Each row is a point. Each copy is the shape, with its points in the same order, turned, moved and blurred by noise. Is it also mirrored, or only turned?
(in the rows, 128 means zero)

Shape (8 x 2):
[[161 120]
 [157 114]
 [146 143]
 [158 148]
 [134 154]
 [ 65  43]
 [117 117]
 [156 151]]
Copy 1 (8 x 2):
[[137 174]
 [130 174]
 [152 148]
 [159 155]
 [152 134]
 [ 22 134]
 [114 137]
 [160 150]]
Copy 1 is: mirrored
Copy 2 (8 x 2):
[[185 125]
 [181 111]
 [160 147]
 [175 149]
 [145 145]
 [113  23]
 [138 110]
 [171 154]]
Copy 2 is: only turned

Shape (9 x 3):
[[140 103 110]
 [193 126 101]
 [140 143  99]
 [179 133 180]
 [133 111 103]
 [127 204 126]
 [ 92 130 123]
 [136 118 177]
 [ 78 208 173]]
Copy 1 (9 x 3):
[[141 114 106]
 [202 127 108]
 [152 153 116]
 [178  94 179]
 [138 125 107]
 [143 192 176]
 [ 97 138 129]
 [134  93 173]
 [ 91 181 210]]
Copy 1 is: only turned
Copy 2 (9 x 3):
[[122 116  91]
 [185 104  81]
 [152 148  93]
 [157  73 149]
 [118 132  81]
 [167 180 155]
 [ 99 145 117]
 [121  87 145]
 [118 182 197]]
Copy 2 is: only turned
Copy 3 (9 x 3):
[[109 145 109]
 [148 192  84]
 [148 139 103]
 [138 189 171]
 [118 134  95]
 [207 106 145]
 [132  88 135]
 [120 157 175]
 [178  69 201]]
Copy 3 is: mirrored
Copy 4 (9 x 3):
[[138  99 107]
 [166 120  62]
 [124 136  94]
 [209 146 127]
 [127 104 107]
 [122 200 115]
 [110 126 147]
 [181 129 153]
 [117 213 181]]
Copy 4 is: only turned

Shape (9 x 4):
[[104  93 156 143]
 [148 185 104   7]
 [174 128 185 146]
 [101 138 138 146]
 [114 113 121 133]
 [ 98  86 169 147]
 [140  95 162 143]
 [182 111 112 135]
 [ 98 114 100 104]]
Copy 1 (9 x 4):
[[ 73  97 166 145]
 [128 204  88  46]
 [150 113 193 139]
 [ 82 139 154 166]
 [ 86 116 131 150]
 [ 63  88 182 145]
 [107  89 170 141]
 [148 107 116 155]
 [ 63 129 107 128]]
Copy 1 is: only turned
Copy 2 (9 x 4):
[[ 78  90 131 170]
 [163 150 165  32]
 [145  98 153 192]
 [ 82 140 127 156]
 [ 90 118 112 143]
 [ 66  80 135 176]
 [103  81 130 174]
 [156 105  90 147]
 [ 77 119 104 107]]
Copy 2 is: only turned
Copy 3 (9 x 4):
[[123 104 187 145]
 [101 118  48  40]
 [185 153 155 142]
 [ 98 137 165 142]
 [106 105 149 149]
 [129 102 203 147]
 [155 112 169 153]
 [154 114 103 168]
 [ 82  89 135 131]]
Copy 3 is: only turned
Copy 4 (9 x 4):
[[147  90 158 166]
 [146 155  92  20]
 [180 161 155 176]
 [113 121 144 161]
 [134  95 130 150]
 [146  89 179 175]
 [166 108 152 171]
 [185 112  92 161]
 [119  85 118 127]]
Copy 4 is: only turned

Shape (11 x 6):
[[100 153 149  97 157 176]
 [147  46 100  98 101 174]
 [ 81 125 158 127  99 100]
 [137  72 102  96  23 110]
 [ 75 152 126 105 146 112]
 [136 128 128 125 158 131]
 [ 90 162 210 108 143 116]
 [158 141 105 219  82 114]
 [ 84 154 185  96 155 114]
 [159 165 114 140 132 107]
 [149  82 122 142 143 139]]
Copy 1 (11 x 6):
[[113 157 176  83 155 183]
 [168  52 150  70 148 118]
 [ 93 130 190 134 136  87]
 [145  74 160  76  87  38]
 [ 72 163 153 104 164 122]
 [139 141 134 122 159 138]
 [107 185 221 139 157 137]
 [131 102 107 186  59 112]
 [ 97 174 204 126 173 129]
 [144 168 113 140 116 122]
 [161  92 142 129 156 131]]
Copy 1 is: only turned
Copy 2 (11 x 6):
[[165 103 102 138 159  91]
 [206  77 112  81 130 199]
 [119 116 122 108  87 110]
 [184 126 113  74  31 192]
 [126 134  96 112 126  94]
 [153 130 127 120 158 127]
 [140 123 153 136 115  46]
 [109 148 160 181 114 209]
 [129 123 133 108 128  50]
 [143 190 126 140 142 146]
 [154 118 150 102 157 173]]
Copy 2 is: mirrored
Copy 3 (11 x 6):
[[ 72 106 134 115 150 176]
 [144  41 155  51 138 103]
 [110 114 196 150  93 141]
 [130  84 206  66  79  50]
 [ 88 122 143 132  82 173]
 [131 123 129 108 130 155]
 [ 83 153 197 150 136 190]
 [165 140 123 169 126  52]
 [ 87 139 179 132 118 200]
 [130 165 120 117 115 120]
 [167  92 140 102 137 133]]
Copy 3 is: mirrored

Shape (15 x 9):
[[163 135 173  80 112  85 145 120 152]
 [ 77 123 168  82 114 169 159  80 164]
 [ 79  82 173  76 109 177  91 182 161]
 [123 170 131 147 107 133  96  76 149]
 [106 180  83 170 131 129  82 130  90]
 [116  85  90 176 147  81 162 140  90]
 [ 96 130 159  98  77 183 161 128 117]
 [159  75 138  79  99 138  74 138 154]
 [146 171 181 136  75  85 151 102  75]
 [102 142 139 143  84 163 126 113 160]
 [ 78 100 118  69 109 162 123 113  58]
 [157 163  79 174 177 158 157  93  75]
 [106 115 182  71 110 129 141 108  77]
 [111 135 134 164  71  91 140 135 129]
 [146 178  82  96  82 137  97 179 153]]
Copy 1 (15 x 9):
[[164 116 168  76 142  81 129  71 164]
 [ 61 143 174 108 149 149 108  66 171]
 [ 86 153 197  45  95 141  59 140 132]
 [133 175 149 169 117  97  92  67 150]
 [140 187 113 183  95  94 116 126  85]
 [145  67 130 168 127 111 146 160 106]
 [ 90 163 170  99 102 163 146 109 171]
 [158 113 173  69  73 129  58  87 135]
 [161 152 188 143 112  82 198  80 159]
 [109 170 157 141 107 129  96 109 179]
 [ 76 131 159 106  70 161 150  85  84]
 [179 153  95 194 152 165 150 104  89]
 [105 128 200  92 111 130 166  72 117]
 [137 131 158 156  96  79 136 137 172]
 [157 185  88  81  67  92  99 117 150]]
Copy 1 is: only turned
Copy 2 (15 x 9):
[[191 139 174  92  97 125 153 114 144]
 [ 96 134 144 109 123 163 186  52 144]
 [ 76  71 186  42 104 181 118  89 124]
 [134 153 100 148  97 160 105 106 145]
 [108 143  50 110 105 142  87 167 118]
 [119  83 107 132 142  73 151 193 114]
 [ 97 119 137  93  83 179 187  97  90]
 [160  62 162  82  99 148  91  84 112]
 [156 191 144 129  64 117 158 149  83]
 [107 115 122 134  83 186 144 109 141]
 [ 89 108  99  62 110 113 153  76  57]
 [152 142  42 139 178 149 151 169  87]
 [119 150 159  78 107 114 165  88  72]
 [121 119 133 141  62 123 144 165 133]
 [164  97  82  57  53 179 112 141 148]]
Copy 2 is: only turned

Shape (17 x 11):
[[ 96  97 122 114 150  95 152 115 176 119  97]
 [139 150 115 154 128 155 134 115 130 136 219]
 [ 77  75 145  50 141  89 161  97 160 148 100]
 [ 80 128 142  59 226  79 125 136 192 128  98]
 [150 152  99 131 110 115 128 108 108 146 114]
 [130  85 106 147 145 132 126  98 112 192 139]
 [ 82 126 101 150 127 148 102 173 114 109 127]
 [132 113 135 124 123 151 115  75 117 184 132]
 [164 124 116 133 117 144 100 155 123 119 154]
 [128 117 129 156  96 100  86 116 133 163 169]
 [140  65 143 114 169  80 157  48 148 155 109]
 [100 158 134 165 120 135 101 129 140 122 119]
 [107 144  93 139 123 128  62 145  98  96 162]
 [165  88 173 126 136 103 157 101 135 199 128]
 [112 143 123 143 123 178  55 146 132  72 153]
 [158 107 124 167 131 123 127 115 126 152 146]
 [114 152 148 160 134 133 104 146  76  95 163]]
Copy 1 (17 x 11):
[[107  89 106 142 149 110 150 109 176 101 124]
 [107 150 176 116  96 155 102 104 125 181 171]
 [118  83 110 103 179 101 217 107 184 119 122]
 [112  96 102 139 243  98 135 112 206 129 108]
 [153 153 122 111 101 134 134  97 119 119 104]
 [126  93 113 123 101 143 155  84 111 180 108]
 [ 85 163  88 152 119 152 135 158 116 134 126]
 [153 108 135 112 113 171 171  86 121 162 107]
 [146 143 116 114 106 147 109 150 108 144 155]
 [159 138 118 157 100 136 157  97 111 169 168]
 [144  33 139 123 151 103 169  64 133 119 114]
 [130 158 123 179 119 164 134 125 136 122 125]
 [112 190  95 144 140 156 121 126  82 137 162]
 [181  65 151 120 111 105 166 109 140 173 104]
 [111 170 117 150 141 204 111 162 103 123 174]
 [142 100 134 138  89 132 123 109 110 150 130]
 [111 175 159 161 127 137 126 149  78 143 136]]
Copy 1 is: mirrored
Copy 2 (17 x 11):
[[127  78 146 139  95  76 111 115 146  99 105]
 [131 117 114 134 165 143 103  88 140 185 184]
 [103  52 149  92  75  69 131 105 111 106  77]
 [149  41 181  77  91  41  84 175 155 104 116]
 [162 152  97 126 128  99 112  99 116 149 112]
 [110 112 124 145 155 102  79  84  94 180  87]
 [132 119  71 160 125 142  83 172 129 138 124]
 [137 122 135 108 146 124  82  79  79 155  97]
 [138 148 102 116 144 144 114 128 155 164 116]
 [ 98 162 122 129 116 128  76  96 134 168 124]
 [ 93  98 186 122 138  53 128  78 102 128  80]
 [151 143 124 149 110 136  73 133 125 117 141]
 [112 161  70 114 148 132  83 160 135 132 157]
 [125 115 185 121 120 105 125  73  94 188  71]
 [137 142  97 120 168 176  85 164 155  94 150]
 [123 139 141 155 152 123 106  94 127 171 101]
 [126 158 106 144 149 142 122 167 112 149 175]]
Copy 2 is: mirrored
Copy 3 (17 x 11):
[[120 101 154 139 176 108 135 151 160  79  95]
 [ 97 159 125 150 111 178 145 103 154 150 179]
 [ 95  81 147  80 196  88 151 135 138  96  78]
 [117  92 177 102 249 152  92 175 135  88  99]
 [135 164 102 148 120 108 107 128 126 135 115]
 [131 100  95 162 139 134 137  72 129 139 107]
 [112  97 125 153  87 170 111 171 113  96 124]
 [120 134 126 129 128 132 138  75 127 152  88]
 [144 122 118 120  86 154 100 130 147 133 159]
 [112 109 150 155 103 109 113  86 124 144 158]
 [146 119 138 120 203  92 151  63 156  89  92]
 [129 142 168 162 102 148 113 151 114 119 114]
 [ 98 133 128 140  80 166  74 132 104  93 156]
 [171 109 130 120 172  97 166  85 138 163 117]
 [115 128 163 126  59 203  76 138 135 100 131]
 [157 126 124 157 121 130 132  95 142 126 139]
 [131 149 137 136  95 176 134 141  87  98 164]]
Copy 3 is: only turned

Shape (16 x 12):
[[ 62 148 126  87  82 120  52 207  86 127 158 146]
 [118 173 122 174 141  79  80 201 118 161 167 135]
 [169  96 132 108 126  71 170 122 223 131 108  89]
 [130  98 164 149 169  77 164  99 203  85 113  73]
 [156 149 140 124 104  83  80 120 114 115 175 161]
 [103  87  83 166  93 131 127 134 107  85 113 143]
 [ 79 157 111 130  79 119  41 132 134 155 150 181]
 [120 148 132 106 180  99 158 108 160 130 114 139]
 [158  95 158 122 180 129 186  91 182 106 161  75]
 [164 158  92 131 168 129 193 131 200 120 121  78]
 [184 107 173 127 143 146 165 157 166 155  77 143]
 [ 84 127 138 145  47 115 169 124 101 145 143 135]
 [121 172 136 108 107  73  82 143  82 133  97 134]
 [150  99 101 114 143 100 122 111 130 154 137  80]
 [129 111 152 136 174  97 122  97 168 171 106  90]
 [111 194 146 145  59 147  43 157  97 132 130 125]]
Copy 1 (16 x 12):
[[ 65 113 108 114 108 109  41 159 212  92 162 162]
 [103 138 150 159 155  98  29 150 119 103 202 111]
 [163  97 152 121 102 102 121 148  85 122  66  16]
 [132 110 211 153 117  98 144  94 106 123  74  29]
 [129 170 137 118  64  77  76 114 128  96 175 105]
 [ 98 119  88 188 105  85 131 103 130 115 110 146]
 [ 93 143 101 137  68 132  25 113 163 145 177 139]
 [113 130 165  84 134 132 122  96  93 135 114  86]
 [157 122 191 135 113 137 192 107 108  87 109  40]
 [133 139 152 137 158 161 131 134  59  87  78  49]
 [203 109 171 121 127 122 131 162  90 138  90 133]
 [ 73 150 111 156  83  96 147 175 139 160 144 119]
 [105 175 130  98 122  65  54 132 151 133 128 130]
 [154 135 109 130 140 101 132 120 148 114 123  50]
 [164 128 169 129 150 122 117  99 136 160 120  45]
 [105 199 131 165  95 122  34 158 190 118 143 158]]
Copy 1 is: mirrored
Copy 2 (16 x 12):
[[ 35  80 121  45 148 134 103 168  72 119  92 146]
 [ 88 102 156 130 156  81 105 196  84 152  92 127]
 [161 169 158  99  69 115 114  92 169 140 139  29]
 [135 147 212 131 100  86 124  57 149 113 159  37]
 [123 144 154  97 117 113  75 143  64 123 135 161]
 [126  75 114 135 106 137 148  99 107  85 130 141]
 [ 59 104  99 104 124 125  71 130 114 155 120 188]
 [123 171 149 105 146  97 148  70 125 145 123  90]
 [183 150 188 108 135 127 133  62 114 151 193  33]
 [157 180 123 159 148 118 138 101 133 137 146  16]
 [167 174 176 114 119 176 163 129 170 153 118 101]
 [ 81 109 114 119  71 137 177 115  81 164 159 136]
 [ 76 147 150 100  99 133 110 122  61 123  56 142]
 [149 108 137 111 104 135 102  81  88 166 106  67]
 [136 129 192 127 125 113 118  69 145 181 103  81]
 [ 38 116 141 135 131 195  80 159  74 132 121 157]]
Copy 2 is: only turned

Shape (17 x 12):
[[ 37 159 170 172 176 135 179 137 161 131 148 156]
 [155  46  85 189 111 145 189 123 192 136 148 121]
 [103  78 139 198 117 183 149 135 179 186 105 130]
 [152 164  81  73 130 104  90 108  81 138 158 113]
 [ 84 170 102  34  81 130 127  93  88 147 175 106]
 [ 58 104 170 145 120 157 137 134 140 102 127 187]
 [ 92  42 150 192 117 149 216 124 133 160  80  81]
 [100 116  99  78 167 140 103  96  77 114 149 149]
 [102 183 109  87 123  97 127 113  81 114 131 156]
 [116 153 124  77 115 120  59 103 104 146 170 112]
 [111 156 165 132 148 186 159 122 170  91  89 145]
 [107 145 120 100 100  82  95 152 116  95 127 137]
 [130 147 145  29 158  62  88 124 114 137 145 124]
 [ 81 139  90 111 134 119  91 108 116 105 139  68]
 [122 159  64  79 131  85  87 121  98 162 104 140]
 [123 136 185 192 133 126 150 115 106 124 128 140]
 [102 136 159 142 154 161 151 211 110 126 138 135]]
Copy 1 (17 x 12):
[[140 126 181 154 165  85 138 108 178 201  35 188]
 [214  94 146 205 151 183 131 137 200 164 138  85]
 [184 132 114 208 160 165  81  92 152 186  75 114]
 [110 114 114  72 118  67 126 151 103 127 151  85]
 [ 80 132 156  97 110  80 136  88  87 176 187 104]
 [143  94 131 151 118 151 136  90 138 172  68 194]
 [212  73 157 230 173 144 130  57 121 176  65  76]
 [114  75 113  55 128 104 130 108 114 164 119 122]
 [103 120 128  93  99  72 170 130 104 138 101 125]
 [ 89 119 133 107 100  81  79 120 105 126 140 114]
 [169 134 186 117 130 176 127 100 143 157  49 145]
 [112 117 124 128 103  95 153 103 126  82 115 140]
 [131  97 155  54  85  29 116  87 136 104 129 115]
 [ 81 107 147 117 176  99 114 100 124 120 123 100]
 [111 134  86  92 119  63 136 102 131 118 102  69]
 [163  91 169 176 115 113 118 150 105 146  31 131]
 [199 129 132 135 180 102 130 105 101 139  83 187]]
Copy 1 is: mirrored
Copy 2 (17 x 12):
[[ 68 141 100 222 192 134  69 139 128 140 178 126]
 [171  72  81 157 193 142 145 151 190  46 115  99]
 [179 123  43 191 170 153  81 149 151 102 105 115]
 [ 98 137 148 100  45 130 179 156 140 129 149 160]
 [102 173 117 105  63 113 154 134 204 176 181 153]
 [117 120  60 145 172 110  51  93 134 127 178 143]
 [124 136  55 162 215 147 126  98 173 111  43  68]
 [104 115 120 105 107 165 150  87 144 147 185 169]
 [ 74 157 147 130  89 102 132 121 139 128 157 177]
 [121 130 124 106  54 129 135 161 134 175 184 140]
 [126 162 140 173 149 149  57 104 148  82 155 126]
 [ 78 126 116  92  96  89  97 153 136  94 151 152]
 [ 75  95 191 105  63 115 106 139 158 166 158 167]
 [ 75 134 103 111  80 164 142 146 147 124 157  98]
 [ 83 118 120 108  51 147 148 148 133 126 116 194]
 [132 137 124 179 171  96 120  95  91 120 137 113]
 [119 162 120 112 202 144  76 160 108 135 142 142]]
Copy 2 is: mirrored
Copy 3 (17 x 12):
[[ 70 177 156 135 217 138 140 177 111 144  74 106]
 [ 79 109  86 121 108 107 205 139 220 144  57 114]
 [ 76  86 152 115 110 152 180 172 160 185  75 113]
 [156 180  64 118 125 162  83  84 155 129 163 126]
 [ 76 214  98  72 124 160 105  82 137  91 183 144]
 [ 61 105 151 148 163 121 125 143  94  98 108 140]
 [ 46  80 133  89 136 105 229 104 136 200  81  95]
 [109 130  77 115 173 168  83  76 131  85 140 129]
 [136 187  90 125 165 137 103  91 100 116 146 135]
 [112 184 117 124 128 174  71  82 157 123 191 132]
 [137 121 169 117 172 128 172 148 122  87 116 122]
 [118 155  88 170 138 119 115 123 113 131 178 137]
 [150 178  96 129 197 138  82  76 156 141 200 185]
 [ 95 157  90 137 145 176 139  93 155 127 196  85]
 [156 166  46 129 128 176 109 115 117 140 168 163]
 [123 121 182 145 149 108 124  95 111 160  78  90]
 [103 117 129  88 179  89 110 171 118 148 129  88]]
Copy 3 is: mirrored
Copy 4 (17 x 12):
[[ 78 167 177 132 203  80 165 143 211 109 146 178]
 [109  78 113 213  68  59 169 151 199  93 153 121]
 [109 145 144 205  81  73 161 128 176 111 125 204]
 [123 140  99  95 136 121  99 122 100 164 183  65]
 [ 90 142 181  62 123  80 119 142  75 162 181  73]
 [144 141 180 119 152  90 157 129 160  62 140 179]
 [100 132 141 219 110   8 186 139 156 102  66 146]
 [136 143 125 103 159  70  91  98 112 100 188 103]
 [123 150 118  54 169 108 143 128 121 136 157  97]
 [118 130 149 110 135 143  90 121  86 156 175 106]
 [100 160 159  99 116 105 123 109 212  83  94 148]
 [150 116 120  88 157 130 123 177 120 126 136 115]
 [150  98 141  78 179 112  68 117 123 190 144  93]
 [ 75 136 116 128 149 103  78 167 103 107 149 100]
 [125 133  68  75 135  94 102 136  96 173 166 122]
 [120 150 144 167 171 124 186 102 161 108 108 133]
 [165 204 160 151 155  95 132 169 191 124 123 133]]
Copy 4 is: mirrored

Shape (16 x 12):
[[115  96 153 146 121 106  38 149 121 109 131  96]
 [129 158 163 150 129 119 126 158  86 162  57 141]
 [146 163 113  77 132 127 133 146 130 133 121 122]
 [149  97 130  99  97 151 137 167 110 101 117 104]
 [ 98 109 148 130 154 159 177 114 143 181  91 147]
 [117 101 193 173  91  92 154  83 149 133  92 103]
 [153 113 120 158  97 112 149 196 119 109  71 120]
 [177 108  98 127 111 152 126 127 134 154 141 193]
 [118 101 183 160 188  89  92 110 109 107  80 184]
 [126 108 180 143 141  82 155 109  88 172 210 145]
 [121 223 107 163 113 143 109 158 120  95 118 125]
 [124 160 108 132  40  94 133 162 111 183 114  42]
 [136 121 121  76 101 105 184 122 106 160 139 205]
 [134 126 112 128 145 122 185 175 146 168  67 140]
 [140  88  56 182 146 129 153 131  82  85 142  97]
 [179 135 178 102 163  75  93 139 100  97  56  81]]
Copy 1 (16 x 12):
[[ 72 140 160  97 122 168  99 148  74 120 151 134]
 [ 99 140 144 128  85  43 125 170  89  88 124 155]
 [103 169  88 123 128  99 119 106 133 124 130 126]
 [104 171 116 156  86 138 141 128 131 109 169 101]
 [129  97  89 139 108  63 154 197 155 124 119 134]
 [103  53 152 143 144  97 140 170  95  87 174  88]
 [137 163 160 167  61  87 123 132  97 116 167 105]
 [120 123 129  91  74  99 111  97 191 123 131 107]
 [ 67  82 178  77 105  91 157 167  84 160 101 139]
 [ 75  97 173  94 193  74 143 127 182 149 201 176]
 [146 191 170 130 132  94 116 122 102  75  63 138]
 [130 183 122 172 148  74  42 151 113  56 209 125]
 [103 149 124  98 119  28 138 117 203 146 155  91]
 [162 134  93 134  80  48 137 153 118 140 140 133]
 [137 139 195 189 108 145 102 122 152 182 130 137]
 [ 47 132 124 152 124  94 134  99  20 124 135 135]]
Copy 1 is: mirrored
Copy 2 (16 x 12):
[[107 111 131 105 173 128  69 136 124  74 154 169]
 [ 62 175 190 130 115 112  92 130 115 128 145  71]
 [150 120 139 128  75 128 124 129 111 121 167  93]
 [132  98 161 134 101 114 121 129  96 150 143 163]
 [126 158 146 142 110 142 112 141 134 160  62  65]
 [ 99 140 151 183 185  98 138 136 126  93  85 102]
 [ 85 141 189 177  94 100 114 186 102 118 144 156]
 [118  89 147 140  90 113 121 149 189 178 138 101]
 [103 185 160  69 177 109 111 174 175 109 131  87]
 [135  73 102 126 177  62  92 176 125 124 120  32]
 [ 27 132  91 131  74 120 130 113 117 121 182 122]
 [110 103 123 237 109 103  66 112  74 102 163 115]
 [178 111 151 139  75  39 123 135 146 159 121  58]
 [122 160 180 169  60 133 117 176 115 133 108  69]
 [115 142  84 155 135 119 122 210 111 196 166 157]
 [119 158 204 120 167 148 138 143  92  77 214 111]]
Copy 2 is: only turned
Copy 3 (16 x 12):
[[122  99 113 164 163 129 146 153 144  55 174 110]
 [125 139 161  69 164  88 142  91 144 101 120  95]
 [ 82 125 120 122 111  96 119 123 102 146 130 115]
 [111 161 101 134 122 142 113 133  86 102 131  79]
 [132 149 148  91 134 129  95  61  96  97  91 176]
 [182 189 130 148 156 139 169  78 148 101 142 155]
 [138 163 114 121 119 125 117 104 154 101  96  51]
 [149 125 108  89  98 114  42 122 126 128 154 137]
 [136 163 142  91 157  83 132 153 177  32 125 175]
 [122 162 160 144 211 147  72 147 147 157 143 186]
 [157  80 145 110 113  75 168 158 125 150 103  85]
 [121 117 158 179 149 138 149  55 125 169 161  50]
 [ 99 183 169  83  91 135  58 124 128 159 147 150]
 [106 147 130 101 110 112  97  59 139 112  72 111]
 [172 144 135 201 131  85  62 156 102  96  88  92]
 [ 77 184  90 131 164  51 174 126 149  75 144  97]]
Copy 3 is: mirrored
Copy 4 (16 x 12):
[[157 118 158 148 121 147  99 160 128 187 192 124]
 [104 114 141  98  83 176 125 102 189 106 150 106]
 [145 102 115  89 122 131 188 106 121 124 145 113]
 [174  69 142 138 136 123 168 135 155 120 142 107]
 [ 81 134 122 112 129  81 116  98 173 106  89 107]
 [ 96 123 165 180  68 106  89 133 123  75 137 105]
 [149  65 120 129  65 143 153 160 192 113 141 107]
 [192 158 118 108 113 133 151 127 150 121  72 111]
 [131 172  91 110 109 153  49 134 155  94 186 122]
 [118 158 141 175 136 161 131 109 122  95  97 217]
 [102 115 160  66 102 185 183 183 127 129 142  88]
 [101  42 190 152  53 158 180  98 116 170 115 124]
 [168 109 111  85 113 131 134  86 121  72  63 159]
 [103 101  87 103  77  99 164 112 190 119 110 113]
 [137  91  73 185 143 182 151 188 142 143  98  89]
 [138 102  96 143  97 155 139  88 134 111 249  87]]
Copy 4 is: mirrored
